Each row of a before or after table is a point. One or more steps were done to the points. Then noise was added and the rows were shuffled. The steps act on columns, c1 being the first. What was done? A step turns or swaps two columns, mirrors them in a line or flattens them onto one, adds a multiple of one to another, or multiplies or shifts one. Angles are multiples of 10 degrees, from the lower column toward the higher: turns from -170 to 170, lines from 10 to 170 but not 90. Use the fewest steps. Two steps may share a column if one is a turn and the other turns, adds or multiplies; they go together, in the order done. Otherwise the lowest column goes first.

Before:
[[ -1.7   1.6 -15.4]
 [  1.6  -0.3 -11.2]
 [  1.6   1.6   2.3]
 [  1.8   2.0   0.8]
 [  2.6   0.0   3.7]
 [  2.8   4.1  -4.9]
 [  3.3   1.5   1.8]
 [ -1.5  -8.3   1.7]
 [  1.6   0.2   0.6]
 [ -4.5   0.2   3.9]
 [ -1.0   0.2   2.2]
 [ -6.6   0.9   2.9]
 [  2.3   4.0   2.4]
 [  1.7  -0.6   2.0]]
After, 14 rows:
[[  0.9   1.6   2.9]
 [ -0.1  -1.1   2.6]
 [  0.6   0.9   2.5]
 [  1.5   2.3   0.0]
 [  8.1   1.6 -13.5]
 [  1.7   4.5   0.6]
 [ -2.9   0.4   0.7]
 [ -6.4   0.6  -0.2]
 [ -5.9  -8.1   2.8]
 [  7.2   4.5  -4.1]
 [ -0.2   0.0   4.0]
 [  0.4  -0.5   2.4]
 [ -6.5   0.8  -2.1]
 [  8.1  -0.6  -7.8]]
Steps: add -0.5 times c2 to c3; turn c1 and c3 by 40 degrees

Before (14 x 6):
[[ 4.4 -3.5  5.9 10.5  7.3  3.6]
 [-0.8 -3.4 -3.7 -0.9  1.1  7.9]
 [ 8.1 -3.5 -2.2  2.8  2.6  5.7]
 [ 0.6 -0.9 -2.5 -0.9  1.7  5.3]
 [ 4.1  6.2 -2.3  4.2 -0.6  2.0]
 [-4.4  3.3 -0.6 -5.6 -1.0 -6.3]
 [ 5.9 -3.2 -5.3  3.1  6.3  4.0]
 [-9.3  3.0  2.9  4.2  7.0  0.8]
 [ 1.4  1.3  0.5 -2.3  2.2  5.3]
 [-6.2  6.3  1.7  2.2  2.1 -4.1]
 [ 0.3  3.7 -4.4 -3.3  0.7 -4.4]
 [-0.5  5.6  3.2  2.2  7.3  4.8]
 [-1.3  7.4 -1.9  0.2 -3.4 -3.2]
 [-1.1  8.6  0.4 -1.1 -2.8 -0.5]]
After, 14 rows:
[[-6.0  6.7 -0.6 -3.3 -0.1 -4.0]
 [ 2.1  1.4  0.7 -0.4  4.7  5.1]
 [-0.6  6.4 -1.2  5.7  0.2  1.9]
 [ 0.6 -0.8 -2.5 -0.5  4.3  5.1]
 [-1.4  7.9 -2.1 -0.8 -4.6 -2.6]
 [-2.7  5.7  2.8  1.1  9.4  5.0]
 [ 1.7  3.4 -2.2 -6.9 -4.4 -6.2]
 [ 3.3 -3.1  0.0  8.2  4.9  5.6]
 [-5.1 -3.6  7.5 10.0  8.8  3.5]
 [ 2.2  3.5 -4.1 -2.2 -1.7 -3.9]
 [ 0.3  8.2 -0.1 -1.8 -2.7 -0.5]
 [ 0.1 -3.3 -3.6 -1.4  5.3  7.8]
 [-9.0  3.0 -0.3 -4.0  7.6  1.1]
 [ 0.7 -2.5 -3.6  7.0  9.4  4.2]]
Steps: add 0.3 times c1 to c3; turn c1 and c4 by 50 degrees; add 0.5 times c6 to c5

Before:
[[ -8.1  -2.4  -4.1   0.0   1.8   7.5   0.0 -10.0  -0.6]
 [  1.6  -1.1  -2.7  -0.7   0.2   7.5   0.0  -7.3  -4.9]
 [  1.3   7.1  -2.0  -0.3  -4.0  -8.0   3.4  -0.3   5.9]
 [ -1.5  -5.7  -4.1  -4.7   2.4   6.7   1.1  -3.8   2.6]
 [ -3.5   0.3  -5.4  -5.1   3.9   3.4   6.0  -3.8  -3.5]
 [ -0.2   2.4   8.8  -2.5   8.3  -8.3   6.5  -1.3   4.8]
 [ -3.2   7.5   2.8  -2.2  -4.0  -4.5  -2.6   3.6   2.6]
 [ -2.4  -4.3  -3.5  -1.6   5.5  -2.0  -1.6  -4.6  -3.2]
 [ -3.2   0.0  -3.5  -5.2  -0.4   4.0   1.1  -2.1  -1.9]
 [ -3.3  -1.1   2.7   2.6  -3.4  -4.0   5.5   0.7   0.9]
 [ -1.5   6.4   1.1   3.0   7.2  -2.5   3.9   7.5   6.2]]
After (11 x 9):
[[  1.3  -0.7  -2.7  -0.9  -2.6   3.4   0.1  -6.8  -5.1]
 [ -2.4  -4.3  -4.2  -1.6   3.7  -6.0  -1.7  -6.5  -3.1]
 [  1.4   7.2  -2.3  -0.6  -3.8 -11.4   3.3   1.3   5.6]
 [ -2.6   7.5   2.7  -2.1  -2.5  -8.5  -2.6   4.6   2.5]
 [ -3.8   0.1  -5.5  -5.3   2.3  -0.5   5.8  -4.8  -3.6]
 [ -0.2   2.2   9.1  -2.3   7.5 -12.3   6.5  -3.9   5.2]
 [ -1.3   6.1   1.4   3.2   9.2  -6.7   3.8   4.3   6.6]
 [ -1.8  -5.6  -4.2  -4.6   0.9   3.0   1.0  -4.4   2.5]
 [ -3.5  -1.4   2.7   2.6  -3.3  -7.9   5.2   1.8   1.2]
 [ -7.9  -2.4  -4.1   0.0  -1.7   3.5   0.0  -9.8  -0.7]
 [ -3.4  -0.2  -3.4  -5.4  -1.2   0.1   0.7  -1.5  -1.9]]
Steps: turn c5 and c8 by -20 degrees; shift c6 by -4.0

Before:
[[ -3.8   4.2  -1.4   3.2   0.9   5.3   7.8   1.2   3.5  -5.8   7.7   0.9
   -4.4   5.2]
 [  5.7   4.0   1.2   2.7   0.0  -5.3   4.4   0.9  -3.4   0.0   3.1   2.1
   -6.0  -1.7]
 [  4.7   1.7   3.8  -4.0   3.1   1.8   3.8   0.5  -6.7  -2.5  -6.2 -10.7
    0.3  -3.5]
 [ -6.3  -1.6   2.0   0.7   2.5  -1.7   0.6   3.7  -2.1  -3.9   4.2  -5.2
   -4.4   0.2]
 [ -6.1  -0.7   7.6   4.4  -2.1   1.1  -3.2   2.5   6.4  -6.6  -2.0  -9.7
   -5.8   3.6]
 [  6.3  -3.2   6.3   6.9   2.3  -0.3  -2.6 -10.5  -5.4  -9.1  -1.3  -0.5
   -0.3  -6.4]
 [  4.8   5.7   6.3   2.5   2.0  -4.7  -1.1  -1.7  -6.1  -1.7  -2.9   1.2
    7.9   3.4]
 [ -4.3  -4.7  -1.2   4.2  -3.5   4.0   5.7   1.0  -1.0  -3.4  -6.1  -3.1
   -3.3  -5.1]
 [  4.8  -0.6   6.1  -3.2   1.4  -5.7   4.4  -4.3   3.5  -4.6   5.5 -10.5
   -3.7   5.9]]
After, 9 rows:
[[ 5.9  4.4  1.8  1.1  1.8 -0.3  4.8 -4.9 -3.0 -0.2  4.3 -1.9 -3.8 -2.2]
 [ 4.6 -6.7  5.1 -1.7  0.2 -0.9  4.4  1.4  3.7 -4.8  5.9 -7.5 -6.2  5.5]
 [-4.1 -6.6 -1.3  2.0  3.7  0.7  5.4 -3.6 -1.0 -3.4 -7.3  0.5  0.1 -5.4]
 [ 4.5  5.4  6.8  0.2 -3.7 -0.1 -1.2  6.1 -6.3 -1.3 -2.0 -2.8  4.2  3.9]
 [ 6.4 -2.8  6.2  3.3  0.6  0.1 -3.0  8.2 -5.7 -9.5 -1.1  1.0 -7.8 -6.7]
 [-6.4 -4.0  1.2 -0.2 -1.8 -0.8  0.1 -5.9 -1.4 -3.6  4.6 -3.1 -1.6  0.3]
 [ 4.3 -6.1  3.4 -2.1 -3.6  1.1  4.0 -0.3 -6.2 -2.6 -5.9 -8.9 -0.2 -3.5]
 [-3.6  3.6 -1.1  1.2  0.3 -1.0  7.5 -3.4  3.5 -5.8  7.2 -2.4 -3.4  5.0]
 [-5.0 -6.2  7.8  1.6  2.7  0.1 -2.9 -5.6  6.0 -6.6 -1.8 -7.0 -2.0  3.9]]
Steps: turn c2 and c12 by -40 degrees; multiply c4 by 0.4; turn c8 and c13 by -140 degrees; turn c5 and c13 by -160 degrees; flatten c6 and c11 onto the line at 100 degrees

Before, 11 rows:
[[ -2.4   2.5  -3.3  -6.3   4.5  -4.7   3.1   3.8  -1.6 -12.2   4.0   4.3
    6.2  -0.1   2.0   2.5  -0.3  -3.6  -2.3  -3.1]
 [  4.8  -2.1   1.1   1.6   3.9  -2.8   3.3   0.5  -2.1   9.7   4.3  -0.3
   -1.0   1.4  -2.0  -1.8  -0.7  -4.5  -2.4   6.5]
 [ -0.6   2.3  -0.4  -5.5   2.2  -6.7 -22.5   6.2   1.0   5.7   4.2  -1.6
    5.2  -0.4  -3.2  -4.9  -1.3  -2.5   0.6  -5.1]
 [  1.0  -0.7  -1.9  -3.6   4.4   2.5  -2.4  -5.6  -6.8   7.4   4.5   7.5
    1.4  -2.2  -1.1  -2.0  -4.3   3.4  -5.3  -4.2]
 [ -2.7   2.4  -2.9  11.3   2.3  -5.8   0.5   2.5  -0.3   4.6   3.4  -0.6
   -4.8  -2.3  -6.4   1.4  -1.7  -0.6   0.6  -4.9]
 [ -1.7  -2.0  -1.8   2.0  -3.8  -5.9   2.2  -6.5   2.2  -0.9   4.4  -0.6
    2.0   6.5  -4.7   1.7  -0.3   3.9   0.4  -0.7]
 [  3.1   0.8  -1.7  -6.6   5.1  -5.9   2.1   3.0   2.3   3.0  -1.9  -2.3
   -4.0  -2.5   0.0   2.8   0.3  -3.7   1.6   1.6]
 [ -0.3   2.8  -3.3   2.8 -10.4  -5.2   4.2  -0.9  -1.7  -8.5 -10.1   2.6
    7.1  -3.9   2.0   2.2  -0.5  -2.8  -3.8  -5.0]
 [  4.5  -2.8  -0.1  -4.6   3.3   0.8   3.3   3.9   3.2   1.4  -7.6  -0.9
    5.2  -2.2   2.3   2.6  -5.3  -0.2   0.4   4.6]
 [ -0.8   0.0  -2.9  -6.6   2.7  -4.1   1.3   6.0   2.5   5.8   5.2   1.7
    5.6  -4.0  -5.4   0.5  -1.1   1.1   0.6  -1.3]
 [  7.6  -3.8  -0.9   0.2  -0.5  -3.5   2.3   7.1 -14.9   6.4   1.3  -0.4
    2.0  -3.7   2.0  -1.4   0.0   0.3   1.2  -1.3]]
After:
[[ -0.1  -0.2  -1.3  -6.9  -3.8  -4.3   1.1   6.4   2.7   7.6   5.2   1.7
    5.9  -3.0  -5.2  -0.1  -1.1   0.7   1.1  -2.9]
 [ -0.6   2.1  -3.1  -6.5  -4.7  -4.6   3.5   3.5  -1.9 -15.4   3.7   5.0
    6.1   0.8   1.2   2.1  -1.7  -3.9  -2.2  -3.0]
 [  0.1  -2.2  -3.7   1.3  -0.3  -2.4   3.3   0.3  -2.5  12.2   4.6  -1.6
   -1.3  -0.6  -1.7  -1.4   0.3  -4.9  -2.3   6.8]
 [ -0.6   3.1  10.3   3.2   0.4  -5.0   4.2  -0.7  -1.6 -11.1 -10.3   2.4
    7.2  -2.4   2.2   1.3  -2.2  -2.7  -4.1  -5.7]
 [ -0.1  -2.7  -3.4  -3.9  -0.9   0.5   3.4   3.7   3.0   1.7  -7.8  -1.7
    5.5  -2.9   2.6  -1.2  -5.6  -0.4   0.2   3.4]
 [ -0.3  -1.7   4.0   2.3  -1.0  -5.2   1.9  -6.5   2.0  -1.1   4.6  -0.2
    2.1   6.7  -5.1   1.0  -0.8   3.8   0.6   0.9]
 [  0.2   2.8  -1.6  11.2  -3.6  -6.0   0.6   2.3  -0.1   6.0   3.7   0.3
   -4.8  -0.4  -6.9   0.2  -1.9  -0.7   0.7  -5.2]
 [  0.7  -3.9   0.4   0.4  -0.5  -4.1   2.9   7.1 -14.5   8.4   1.3  -1.2
    2.1  -3.2   1.9  -1.2   1.1   0.1   1.3  -2.7]
 [ -0.9  -0.4  -3.4  -2.9  -2.8   2.4  -2.5  -5.3  -7.3   9.9   4.8   6.8
    1.3  -0.2  -1.3  -4.4  -1.6   3.5  -4.6  -5.0]
 [  0.4   0.6  -4.6  -6.9  -3.2  -5.9   2.6   3.1   3.0   4.1  -2.1  -2.9
   -3.7  -2.7  -0.3   2.1  -1.2  -4.0   1.2   0.9]
 [  0.3   2.2  -1.7  -5.8  -0.9  -6.8 -22.8   6.1   1.6   7.8   4.0  -2.2
    5.5   1.4  -3.7  -4.6   2.4  -2.7   0.4  -4.9]]
Steps: flatten c1 and c12 onto the line at 100 degrees; turn c3 and c5 by 110 degrees; multiply c10 by 1.3; turn c14 and c20 by 20 degrees; turn c16 and c17 by -40 degrees

Before:
[[ -6.2 -12.6   1.8  -4.2   0.1  -1.4  -6.0  -2.9  -1.7   0.3   6.9  -4.7
    3.7  -1.8   6.1   2.0   3.1   1.5  -3.8  -3.0   2.3  -1.0  -4.2  -7.0
    4.3   1.2   2.6   7.9  -6.5   5.7   6.1  -4.2]
 [  1.0  -1.5   3.8   2.5   8.9  -1.7  -3.4  -3.0  -3.9   5.1  -4.8   3.0
   -3.6   1.5   3.6   6.7  -0.7   4.6  -0.7   6.0  -1.8  -5.3   6.2  -1.9
    5.6   1.2   1.9   5.0  -1.7   2.7   6.2   1.3]
 [ -0.2   0.4  -0.4  -0.1   6.9  -0.5  -4.9  -3.5   1.6   1.3   0.7  -4.2
    3.8  -1.5   1.9   8.8  -6.7   7.9  -3.3   3.3  -4.2  -1.6   5.0  -2.1
    3.9   2.0   7.0  -1.4   3.4  -1.7   6.1   1.6]
 [ -2.5  -0.9   4.7   0.2   5.3   3.3   0.3  -1.1   3.4   1.1  -2.9  -3.6
   -0.6  -0.7  -5.2  -3.6  -8.2  -6.3  -1.7  -2.0  -1.2  -1.2  -1.1   7.3
   -6.2   0.5  -4.0   0.7  -6.1  -4.8  -6.2   3.9]
 [  1.9  -4.5  -3.3  -2.2  -2.1   5.2   5.9 -10.0  -4.3  -7.3   3.5  -8.9
    0.3   0.2  -0.3  -2.0  -0.5  -1.8   6.9   0.1   3.5   5.1   7.9   0.4
   -1.3   4.2  -2.4   3.9   6.8  -1.3  -5.4   3.3]
 [ -3.4  -5.1   1.3   3.8   2.8  -3.1  -6.4   2.0  -2.6   0.2  -1.1  -4.2
    1.5  -1.5   1.2   9.9  -5.7   6.5  -3.4   6.6  -1.9  -9.0  -0.6  -5.8
    1.9  -0.3  -1.5   5.7  -3.2   5.2   2.1   0.5]
 [ -4.0  -9.0  -7.9  -8.2  -1.1   2.9   0.7   1.2 -10.6  -8.8   6.5  -5.4
    6.5  -7.9   1.1   1.9   3.9   4.3  -1.9   2.8   1.8   5.6  -2.3  -1.4
    0.4   3.2   4.3   6.9  -9.1   6.2  -1.5  -0.8]
 [ -3.5   3.4   1.2   5.4  -1.8   3.1  -2.7  -2.3  -2.5  -0.9  -3.7  -3.3
   -2.2   2.5  -4.4  -3.4  -5.1  -6.4   2.5  -4.6   1.5   6.3  -0.6   3.2
   -1.7   1.9  -1.5   0.1   2.4  -1.5  -2.2   3.6]
 [ -3.4  -1.2   6.1  -2.0  -0.8  -0.6   1.4  -3.5  -2.9   4.1  -2.7  -7.6
   -1.1   4.1  -0.6  -4.7  -8.1   0.3   2.5  -3.7  -1.2   6.1   0.6   9.6
   -5.5   4.5  -6.0  -3.0   5.9  -2.5   1.3   3.3]
 [ -3.6   3.4   4.0   3.2  -0.9   7.8   5.6  -3.0  -1.7   5.5   0.1  -7.4
   -2.8   0.4  -4.9  -7.4  -1.2  -4.0   0.2  -2.6  -4.6   2.3   2.3   3.3
   -4.8  -1.1  -5.5  -0.3   4.6  -1.6  -2.8   5.1]
 [  5.2   0.7   4.6   4.1  -1.4   4.2   1.9  -2.4  -0.4  -0.9  -2.5 -11.0
    0.6   6.7  -7.6  -7.0  -1.4   0.2   5.3  -2.6  -2.7   5.9   5.4   7.3
   -1.6   2.0  -3.9  -2.8   1.9  -5.9  -3.1   4.7]]
After, 11 rows:
[[ -3.3 -13.3   1.5  -4.8   1.5  -3.6  -4.3  -3.1  -2.3   0.4   6.8  -4.3
    3.0  -2.1   6.3  -2.8   3.2   0.7  -4.1  -3.5   1.7  -0.6  -5.0  11.9
    5.4   0.3   2.5   0.8  -6.3   5.4   5.6  -4.1]
 [ -6.1  -1.4   5.6  -1.8  -0.2   0.4   2.0  -3.4  -3.0   3.8  -2.2  -7.5
   -0.9   3.5  -0.4   0.6  -8.9   0.4   2.4  -2.9  -1.5   5.3   0.7  -7.4
   -5.8   4.4  -6.4  -3.9   7.4  -2.2   1.6   3.0]
 [ -2.7  -9.1  -8.2  -8.4  -0.3  -3.2   1.4   1.3  -9.9  -9.2   6.2  -5.1
    6.6  -7.7  -1.0  -4.6   3.4   5.3  -1.3   2.9   1.6   5.3  -1.0   6.8
   -0.3   3.8   4.2  -2.8  -7.8   5.1  -1.7  -0.2]
 [  0.3   0.9  -1.4   0.3   7.6  -1.3  -2.8  -4.6   1.2   1.4   1.0  -5.4
    4.3  -1.7   1.2   8.9  -6.5   8.1  -3.6   4.4  -4.1  -1.4   4.8   0.3
    4.1   1.7   7.2   3.7  -3.4  -1.7   6.7   1.7]
 [  1.9   0.8   5.7   4.1  -1.9   1.9   2.3  -2.6  -0.6  -0.6  -2.6 -11.0
    0.6   6.9  -8.1  -4.2  -0.6   0.2   4.1  -2.1  -2.1   6.2   5.2  -8.0
   -1.9   2.1  -4.0  -5.6   5.8  -5.8  -2.5   4.8]
 [  1.3  -1.9   4.0   1.8   8.9  -1.2  -3.5  -3.2  -3.9   5.0  -4.8   2.2
   -3.8   2.0   4.1   3.6  -0.6   5.0  -0.8   5.7  -1.3  -5.6   5.2   4.9
    5.7   0.8   1.9  -2.5  -4.7   3.1   6.5   1.4]
 [ -2.2  -4.9   1.0   3.0   3.2   1.7  -7.3   0.5  -3.0   0.6  -1.0  -4.1
    1.1  -1.7   3.3   5.0  -6.6   5.9  -4.0   5.6  -2.1  -9.6  -0.4   8.2
    1.3  -0.6  -2.1   1.7  -9.2   5.0   2.1   1.8]
 [ -5.2   3.9   1.8   6.0  -1.1   1.0  -2.7  -1.7  -1.8  -1.4  -4.0  -3.5
   -2.4   2.4  -5.9  -0.7  -4.5  -7.1   2.8  -4.0   2.0   5.9   0.3   0.1
   -0.9   1.4   0.1  -1.2   5.5  -1.1  -2.4   3.3]
 [ -4.3  -0.5   4.1   0.6   5.8   1.9   1.7  -1.6   3.5   1.3  -2.8  -4.0
   -0.6  -1.6  -6.2  -7.6  -8.3  -7.1  -1.1  -1.3  -1.0  -1.5  -0.8  -3.1
   -6.7   0.8  -3.4  -5.8  -2.1  -4.6  -6.5   4.3]
 [  1.6  -4.1  -3.4  -2.5  -2.3  -4.4   7.7  -8.9  -5.0  -7.0   3.3  -8.5
    0.3  -0.1  -3.2   3.3  -0.7  -2.7   7.3   0.0   3.8   4.8   8.6   2.3
   -1.4   3.6  -2.1  -2.7   6.0  -0.8  -6.2   3.7]
 [ -4.6   3.3   4.5   4.0  -0.7  -2.5   6.7  -1.6  -1.7   5.9  -0.7  -7.6
   -2.8  -0.7  -7.4  -2.4  -1.3  -3.6   0.0  -3.0  -4.3   1.4   2.3  -2.1
   -5.1  -1.5  -5.3  -1.9   8.0  -1.7  -2.9   4.6]]
Steps: turn c1 and c24 by 20 degrees; turn c24 and c28 by -130 degrees; mirror c6 and c15 in the line at 110 degrees; turn c7 and c8 by 10 degrees; turn c16 and c29 by -40 degrees
